Every row gives one point. To make a cloud, some directions were put in groups of two or more. Within a group, all points are equally far from the middle, so they leave a hole (a ring in 2 directions, a hollow ball in 3). The other directions are filled evenly. Then the cloud was stretched, turned, moved and blurred a little. How many holes are there, and how many directions does each take, smallest first?
In the rows, 128 means zero.

Cloud (21 x 3):
[[182  71  94]
 [196 146 142]
 [172  77 123]
 [179 188  81]
 [167 123 148]
 [107 144  58]
 [128 115  92]
 [148 139 142]
 [104 137 167]
 [171 197  82]
 [198 164 128]
 [ 75  92 112]
 [162 130 121]
 [174 156 111]
 [ 84  68  74]
 [135 124 149]
 [132  65 105]
 [ 68 195 101]
 [194 122  66]
 [176 175  62]
 [209 120 149]]
Holes: 0

Cloud (29 x 4):
[[150 167 136 159]
 [140  44 105 136]
 [ 75 108 106 205]
 [139  54  91 133]
 [108 154  83 200]
 [ 90 179  94 164]
 [135  88 100 211]
 [116  50 159  97]
 [109 175 103  98]
 [130 127 177 144]
 [ 53 152 104 111]
 [ 67  96 171 131]
 [117  50 112 100]
 [130 181  82 160]
 [138  66 129 202]
 [134  48 136 185]
 [ 75  48 107 142]
 [127  59  97 189]
 [ 78 117 130 201]
 [ 85 180  99 125]
 [144  89 138 207]
 [173 138 105 192]
 [107  42 147 103]
 [129 164 112 192]
 [166 167 104 118]
 [ 73  60 161 153]
 [161 171 124 125]
 [113 161 150 158]
 [ 82 142 144 179]]
Holes: 1 (4)

Cloud (83 x 8):
[[ 57 171 143 151 153  58 142 121]
 [ 52 169 117  93 129 105 107  84]
 [ 91 151 126 112  90  61 194 129]
 [135 141 107 144  67  91 192 157]
 [135 146  34 143  56 139  99 151]
 [176 130 117 151  53 193  59 139]
 [185 214 133 126 187 145 121 132]
 [164 195  99  62 161  65 128 149]
 [ 93  95 116  51 151  97 171 109]
 [ 96 179 122 186 152 108  42 158]
 [152  98 129 114 108 114 223 159]
 [113 207 168 161  76  71 142 155]
 [ 64 172 203 184 113 130 166 126]
 [114  99 169 191 139 141  93  94]
 [108 243 110 125 155  49 134 168]
 [ 38 150 130 135 114 140  98 141]
 [ 86 128 114 164  72  36  95 113]
 [115 126  64  79  54 123  59  77]
 [172 157 163 179  87 196  89 106]
 [122 114  82 139 100 168 206  70]
 [105 179 152 122 210 119 118  78]
 [112 190  87 128  54 192  80  68]
 [ 65 111 113 182 170 110 154 129]
 [148  98 106  90  76 135 153 169]
 [149 135 187  94  92 101  77 210]
 [180 170  98  58 167  93  99 147]
 [141 173  93 149 157 206 143 100]
 [113 182 161 198 168 191 159 114]
 [118 143 154 112  12 143 114 164]
 [ 69 173  56 101 114  94  97 147]
 [147  94 163 141 138  89 179  44]
 [157  65 161  95  77 144  87 143]
 [165  98 111  64 121 100 125  99]
 [148  70 149  93 190  65 195 173]
 [177 129 154 127 131 202 103 147]
 [174 116  91 135  80 161 138 176]
 [ 95 141  80 109 115 191 106 110]
 [114  91  77 180  93 112 108 121]
 [141 108 112  47 125 123 176  74]
 [129 120 158 190 104  53 140 200]
 [154 205 111 110 134 176  56 119]
 [157 139 107 131 137  52  58 109]
 [ 91 114 169  99  75 187  75 158]
 [177 125 133 114 192 123  77 137]
 [130 145 180  89 147  49 100 203]
 [152  59 148 121  51 139 122 110]
 [153 154  84 171  87 124 136  76]
 [113 118 133  38  95 141  72 132]
 [ 97 189  91 136  94  44 171 164]
 [155 192 195 132 126 208 169 116]
 [166 129 151 111  28 128 116 155]
 [ 60 151 186 132  96 116 146 174]
 [196 113 135 138 112 115  46 129]
 [168 173  86  60  93  95  83 116]
 [112  50 187 102 172 112 153  92]
 [109  70  81 145  96 110 138 191]
 [132 159 148 226 170 131 173 153]
 [103  53 121 147 176  94 162 171]
 [ 92 109 162 108 117 104 222 171]
 [ 89 161  83 189 137 113  87 123]
 [167 208 147 133  90 151 171  86]
 [ 78 152 195  79 117 174 128 139]
 [ 61 129 101  90 145 104 162 192]
 [167 170 199 158  69  87  89 122]
 [153 161 118 183 202 146 169  82]
 [161 119 155 110 231  46 188 141]
 [147 221 132 187 115 165  92 162]
 [146 153 109  72 106  33 102 136]
 [190 100 118 173 101 108 116 173]
 [139 130 126  64 178  74 141  85]
 [ 63 141  63 121 116 123 103 137]
 [ 39 100 159 164 135 122 169  73]
 [163 203 149 169 179 123 162  81]
 [ 78 207  98 156 101 158  91  95]
 [ 87 126 141 137 126 150  84 220]
 [156 106 147 204 161 150 179 172]
 [153 125  91 149 148 203 135 128]
 [ 62 153 113 105 145 177 164 144]
 [113  81 111 176 103  64 157 171]
 [ 93 116  49 156  81 101  90 125]
 [172 149 157  90 171 181  92 120]
 [105  97 120 129  64 156 192 131]
 [101 188  57  80  61 106  88 144]]
Holes: 1 (6)
